Every row gives one point. Two turns around zero, p and q, are shown by what they do to some points. Write where each new point lands after one turn and then the other. Backwards means that the second turn is done in reverse. Each puzzle has new turns, and all numbers are rounded.
(in the rows, 128 means zero)

Turn p:
[ 84 134] => [ 85 115]
[141 110] => [147 117]
[149 162] => [133 168]
[138 106] => [146 112]
Turn q:
[126 143] => [124 142]
[100  92] => [106  88]
[157 149] => [153 153]
Where do these land?
q, then p: [125  91] => [146  95]
q, then p: [104 136] => [104 121]
q, then p: [155 157] => [135 167]

Turn p:
[179 135 109] => [111 180 136]
[102 141 137] => [120  99 123]
[122 130 100] => [125 136 101]
[108 106 166] => [156  97 152]
Turn q:
[ 82 108 129] => [109  82 129]
[137 114 126] => [124 132 112]
[165 145 145] => [160 159 125]
[107 120 155] => [143  97 124]
[149 154  85] => [104 171 152]
Where do these land?
q, then p: [135 116 136] => [127 140 117]
p, then q backwards: [ 93 148 123] => [106  94 132]
p, then q: [118  93  88] => [108 177 138]
p, then q: [111 114 129] => [122 141 112]
p, then q: [182 127 152] => [180 115 152]
p, then q: [129 170 141] => [122  85 131]

Turn p:
[133 103 125  97 134 157] => [158 128 160 144 145 129]
[124 154 123 164 139 148] => [127 128  91 134 127 162]
[ 81 154 156 110 112 159] => [108  77 153 139 127 167]
[ 96  88 117 170 157  80] => [ 93 136  86 121 180  85]
[142 154 118 143 133  74] => [ 96 157 107  93 108 115]
[168 141 131 111 135 142] => [148 157 144 137 103 141]
[125 125 111 101  94 138] => [154 104 151 108 119 124]
[156 104 143 129 119 126] => [141 137 131 149 114 100]
Turn q:
[152 119 103 151 153  63] => [118 141 138 193  97  95]
[ 90 114 131 131 133 134] => [106 136 153 116 138 145]
[133 103 140 153 157 145] => [117 160 119 143 160 135]
[133 162 129 146  96 152] => [150 123 101 110 107 161]
[102 133 153 124 156 128] => [134 156 158 113 141 126]
[136 157 100  70  89 153] => [132  75 104  73 107 109]
[150 108 141 121 112 121] => [139 104 123 146 147 125]
Where do these land?
p, then q: [128 162 120 109 107  96] => [136  89 151  99 136 127]
p, then q: [133 105 145 119 124 123] => [139 134 143 151 124 135]
q, then p: [ 90 114 167 146 127 148] => [127 139 147 166 131 172]
p, then q: [ 97 102 125 123 129 140] => [117 151 135 147 151 113]
p, then q: [148 184 144  96 153 128] => [159 124 123  75 133 168]
q, then p backwards: [188 119  67 155 116 144] => [129 135 158 214 119 120]
p, then q: [112 110 129 148 141 117] => [107 147 140 134 115 117]

Turn p:
[129  51 132 148 144 107 127 119] => [132  82 143 172 144  90 159 141]
[148  91 102 139 144 112 111 121] => [148  97 116 139 160 105 139 133]
[ 94 159 128 100  96 148 115 145] => [ 88 148 114  93 101 129 103 124]
[122 135 141 165 152 100 129 137] => [138 147 140 154 146 133 131 166]
[138 164 126  77 142 150 105 118] => [123 158 123  95 143 126 107  77]
[144 176 147 133 108 159 109 118] => [129 138 145 104 124 164  79 114]
[139 125 128 121 108 118 143 164] => [144 130 129 106  99 115 139 146]
[113 134  98 116 133 164 142 163] => [104 129 117  81 128 140 158 132]
[ 96 161 126 145  92 100 169  90] => [122 145  90 173  83 168 115 137]
[156  83 152 137 161 122 131 106] => [151 106 164 164 151 112 149 111]
Turn q:
[153 139  93 111 152 127  99 120] => [171 140 124 127 154 147 119 153]
[137 119 150 153 149 132 119 122] => [115 135 159 144 144 134 123 119]
[154 108 140 116 102 117 105 117] => [152 119 151 111 130  99 107 122]
[ 63 138 146 106  73 167 130 127] => [106 122 127  90  42 134 142 131]
[121  85 150 164 130 133 174 142] => [ 94 105 139 170 124 107 156  92]
[127 132  74 131 146 106 101 113] => [175 162 106 131 146 149 127 121]
[155 148 135 181 139 129 145 155] => [ 93 149 124 177 147 110 115 140]
[146 149 143 101 146 153 197 116] => [ 91  97 119 117 153 119 180 169]
[ 99 124 142 111 102  99 105 119] => [133 129 125  87 109 128 107  97]
[124 138 108 105 142 117 105 149] => [149 122 106 125 132 154 104 136]
Where do these land?
q, then p: [ 91 118  93 111  99 148 133 141] => [146  90 100 110  91 138 124 127]
p, then q: [159 126 169 141 169 172  87  98] => [104 124 203 114 160 166 127 119]
p, then q backwards: [137 118 144 137 119 129 139 116] => [125 107 129 130 130 144 120 138]
p, then q backwards: [ 87 146 130 133 122  87 143 125] => [124 162 102 162 119 146 136 150]
p, then q: [145 111  99 116 123 107 109  96] => [168 147 130 143 157 125 136 109]
p, then q: [167  88 172 143 137 145  96 119] => [111 107 185 124 159 123 106  91]
p, then q: [ 95 152 115 107 134  88 148 178] => [112 135  54 118 123 121 115 155]
q, then p backwards: [136 104 110 118 139 149 155 115] => [139  96 118 139 146 123 155 132]
p, then q: [111 178 123 103  98 112 156 160] => [138 139  86 100  93 111 115 172]
q, then p: [151 139 123 170 140 143 113 133] => [130 149 148 127 142 150 109 162]

Turn p:
[101 152 108 103 143 112 140 132 110 111 122] => [111 136 116 107 130 135 157  88 132 118 121]
[144 129 151 141 110 167 135 133 154 110 159] => [114 116 139 162 141 116  98 141 122 114 168]
[109 131 117 161 136  97 117 137 137 144  93] => [155 129 116  93 104 161 126 130 135 152 129]
[131 103 133 155 117 155 134 147 108 136 144] => [130 148 142 132 153 133  91 142 105 127 128]
[119 155  97 120 121 134 154 102  96 161 153] => [ 87 179 134 127 135 112 140 118 144 155 116]
[103 138 131 119 142 155 148 135 127  89 124] => [117 135 112 137 131 136 123  92 121  90 145]
[162 101 166 108 147 119 112 131 162 157 132] => [138  79 151 143 105 112 109 157 142 123  97]
[107 122 159 113 123  99 152 129 135 131 120] => [101 114 117 110 107 145 135 147 126 105 115]
[129  94 107 164 125 161  89 109 119 147  95] => [188 160 111 143 118 119 103 138 107 157 121]
[110 149 104 131 122 161 102 129 120 137 152] => [124 147 128 124 136  93 112 100 118 153 147]
[166 142 119 112 104 106 138 151 153 124 119] => [125 101 167 138 122 145 164 136 126 136 143]
[132 159 128 129 145 128 140 116 103 129 145] => [113 150 132 119 144 116 133 118 161 121 129]
[124  88 109 109 151  99 127  97 126 109 140] => [126 108  87 146 150 134 145 124 133 136  84]
[156 127 163 129 107  98 104 145 141 107  95] => [163  90 139 112 119 135 154 163 120 106 145]
Turn q:
[163 113 110 157 112 134 159 163 139 150 114] => [131 118 110 162 146 109 106 107 114 156 169]
[109 132 158 136  98 146 138 134 128  99 157] => [130 127 102 133 113 147 137 138 182 131 130]
[150 104 114 104 104 114 114 142 119 129 103] => [117 130 107 125 130  83 102 125 113 115 122]
[162 122  98 116 168 124 126 118 135 121 127] => [124 115 150 123 135 142  89 134  89 127 121]
[103 108 122 156 127 121 140 117 154 106 139] => [160 115 123 139 106 145 128 108 139 148 108]
[ 99 128 109 119 108 145 137 141 127  94 125] => [149 137  82 111 120 144 124 125 135 123 124]
[103 149 164 114 102 168 120 119 124 144 139] => [120 123 118 119 113 132 174 152 158 104 154]
[141 140 101 158 108 110 124 108 126 142 132] => [109 149 134 151 101 129 129 102 109 141 133]
[141 111 151  95 165 125 112 102  97 160  92] => [133 131 183 108 148  90 127 144 113  84 131]
[116 135 108 144 161 129  92 158  95 119 148] => [121 151 120 154 166 160 133 134 113 107  94]
[127 138 135 123 125 126 131 106 126 104  93] => [148 153 135 105 108 117 118 145 127 133 130]
[124 142 138 143 119  98 165 103 136 159 151] => [110 124 160 123 115 133 146  86 147 155 144]
[125 142 155  96 167 124 108 152 157 139 143] => [111  91 141 109 162 133 150 163 124 139 107]
Where do these land?
q, then p backwards: [136 160 110 118 110 114 119 144 148 117 131] => [ 92 118 115 129 107 111 132 113 130 144 141]
q, then p: [122 108 110 142 111 143 112 153 142 116 141] => [153 147 124 141 140 150 127 122 119 158 130]
q, then p: [139 114 154 117 119 104 130  31 136 170 126] => [ 86 102 103 114 119 117 147 208 100  86 144]
q, then p: [140 115 110 138 134 130 133 128 119 109 105] => [152 128 139 118 142 107 139 131 138 136 135]
q, then p: [146 121 126 119 112 143 152 131 146 116 137] => [127 114 125 137 136 112 118 129 107 158 120]
q, then p backwards: [116 108 146 140 121 147 125 154 136 148 101] => [152 129 127 124 119 133  94 104 127  99 128]
q, then p: [ 75 139 123 144 108 100 151 121 116 123 132] => [108 147 128 165  93 122 157 133 156 135 139]
q, then p: [145 163 139 168 204 137 123 155 116 113 141] => [157 146 166 116 117 119  58 104 156  94 134]
q, then p: [147 117 112 113 112 136 129 153  93 146 131] => [130 120  89 117 153 127 130 100 143 138 132]
p, then q backwards: [123 162 117 116 160 146 119 107 121 129 130] => [114 110 140 136  92 105 145 127 106 134 125]
p, then q: [113 122 114  98 127  97 137 110 149 130 137] => [160 124 116 121 122 117 138  90 119 121 142]
q, then p backwards: [133 106 175 122 116 138 107 148 115 119 126] => [158 129 161 127 142 125 123  89 122 126 146]

Turn p:
[152 154 102 147 135 117 146 108 112 140 118 126] => [170 116 117 145 147 130 144 123 146 144 132 138]
[115 168 117 112 110 160 116 130 135 134 126 149] => [141 132  99 110 118 123 116 118 119  99 136 167]
[132 127 126 127  94 157 175 125 116 121 149 148] => [141 120 157 125 108 147 135 113 118 121 177 153]
[125  91 127 110 135 101  91 124 130 121 120 134] => [108 128 129 111 116 133 134 164 134 134  92 108]
[136 131 163 153 120 136 135 133  93 132 142 116] => [137 132 156 114 142 102 145 101 120 130 146 110]
[138 120 145 114 125 123  99 135 138  97 139 103] => [102 136 125 117 151 134 132 149 112 105 126 100]
[111 134 123 133 127 129 132 118 115 110 105 114] => [152 118 121 132 125 125 113 132 109 130 128 109]
[118 123 140 131 146 123 129 101 137 136 117 102] => [133 142 126 149 134 106 112 148 130 142 129 112]
[145 106 136 126 125 126 145 146 117 156 131 144] => [118 128 153 113 121 135 132 110 156 148 133 135]
[131 134 141 136 110  87 135 129 117 146 130 144] => [132 143 128 113 127 132 156 117 123 168 122 134]
[100 136 117 129 159 167 122 133 157 124 161 123] => [104 127 132 165 127 108 106 125 118  86 122 155]
[130 109 120 149 142 143 100 152 169 152 120 151] => [ 94 137 108 141  99 123 128 108 167 110 104 129]
[132 139 106 113 114 101 130 140 127 127 140 100] => [138 144 131 129 158 162 127 132 115 131 113 132]
[126 119 129 111 151 124 138 118 129  97  91 139] => [123  89 110 127 118 130 108 152 124 144 134 111]
Turn q:
[115 134 122 149 117 119 106 107 112 139 143 132] => [117 126 142 124 135 138 119 147 137 146 104 151]
[151 117 120 140 147 147 133 120 144  94 137 119] => [132 123 140 134 162 119 126 117 112 113 121  95]
[144 105 135 108 118 103 125 132 118 132 153 131] => [116 119 137 151 122 135 110 123 161 115 143 132]
[147 165 153 124 146 118 146 153 113 127 107 119] => [116 134 107 126 132 109 158 147 114 111 168 139]
[105 111 133 114 110 108 111 128 144  92 117 136] => [168 110 124 123 129 124 132 116 162 115 112 133]
[136 127 143 128 107 147 134 137 135 151 103 108] => [135 151 145 109 103 134 144 131 122 132 150 116]
[129 129 105 111 101 141 119 152 141 130 125 102] => [135 148 134 125  96 104 128 133 143 127 118 100]
[126 160 103 144 139 112 145 102 144 122 102 170] => [151 102  93 144 147 138 145 146 103 167 120 129]
[127 130 124 145 163 117 111 119 133 170 124 144] => [107  98 126 127 111 155 123 144  94 132 120 143]
[126 112 129 126 131 136  97 130 123 131 173 157] => [112 122 151 161 126 132 111 108 131 119  97 152]
[100 119 126 141 114 150 151 127 132 140 167 110] => [100 165 126 115 132 145 121 103 140 138 104 117]
[126 112 125 138 131 145 130 152 113 117 111 117] => [124 125 139 104 125 100 133 110 123 129 136 122]
[133 142 147  96 142 121 157 105 112 119 101 118] => [151 140  99 119 145 130 114 139 121 119 173 135]
Where do these land?
p, then q: [130 132 127 113 138 114 123 111 145 133 135 148] => [121 119 112 134 108 123 141 113 128 147 122 131]
p, then q: [123 127 138 130  76 122 116 120 140 116 147  31] => [ 97 169 120 118 169  76 144 176  91  85 130 141]
p, then q backwards: [114 114 134 127 140 112 120 116 102 153 125 140] => [115 131 104 143 103 138 104 134 119 125 117 129]
p, then q: [112 138 139 128 123 144 112 131 120 110 117 136] => [136 123 129 129 132 110 106 134 153 129 133 129]
p, then q: [140 119 143 126 129 116 112 154 143 124 111 114] => [137 141 112 102 118 124 112 139 118 119 111 119]
q, then p backwards: [127  80 100 126 139 113 147 116 147 115  91 131] => [140 130 129 136 131 135 147 144  92 104  72 126]
p, then q: [120 134 119 118 108 121 132 138 125 150 116 139] => [147 139 134 149 114 131 123 137 115 140 131 132]
q, then p: [131 142  87 130 142 124 129 116 120 118 145  88] => [124 132 112 125 150 135 101 122 117 126  80 111]
p, then q: [123 140 149 124 143 121 171 133 130 127  78 145] => [107 123 156 134  94 155  88 139 136 141 107 125]
p, then q backwards: [139 138 136 140 138 140 138 137 126 120 146 151] => [134 119 144 138 139 120 130 153 117 123 125 145]
p, then q: [133 134 121 158 126 134 113 119 133 140 145 151] => [138 123 110 136 149 139 144 125 140 152 136 114]
q, then p backwards: [148 119 124 124 103 116 116 120 115 122 142 125] => [139 106 123 124 147 137 141 117 128 145 132 115]
p, then q: [109 136 140 120 142 128 140 153 126 129 149 147] => [138 118 125 121 130 144 114 116 132 141 127 165]
q, then p: [143 140 134 129 143 186 123 127 122 136 145 146] => [162 113 128 112 136  86 148 115 108 146 128 125]
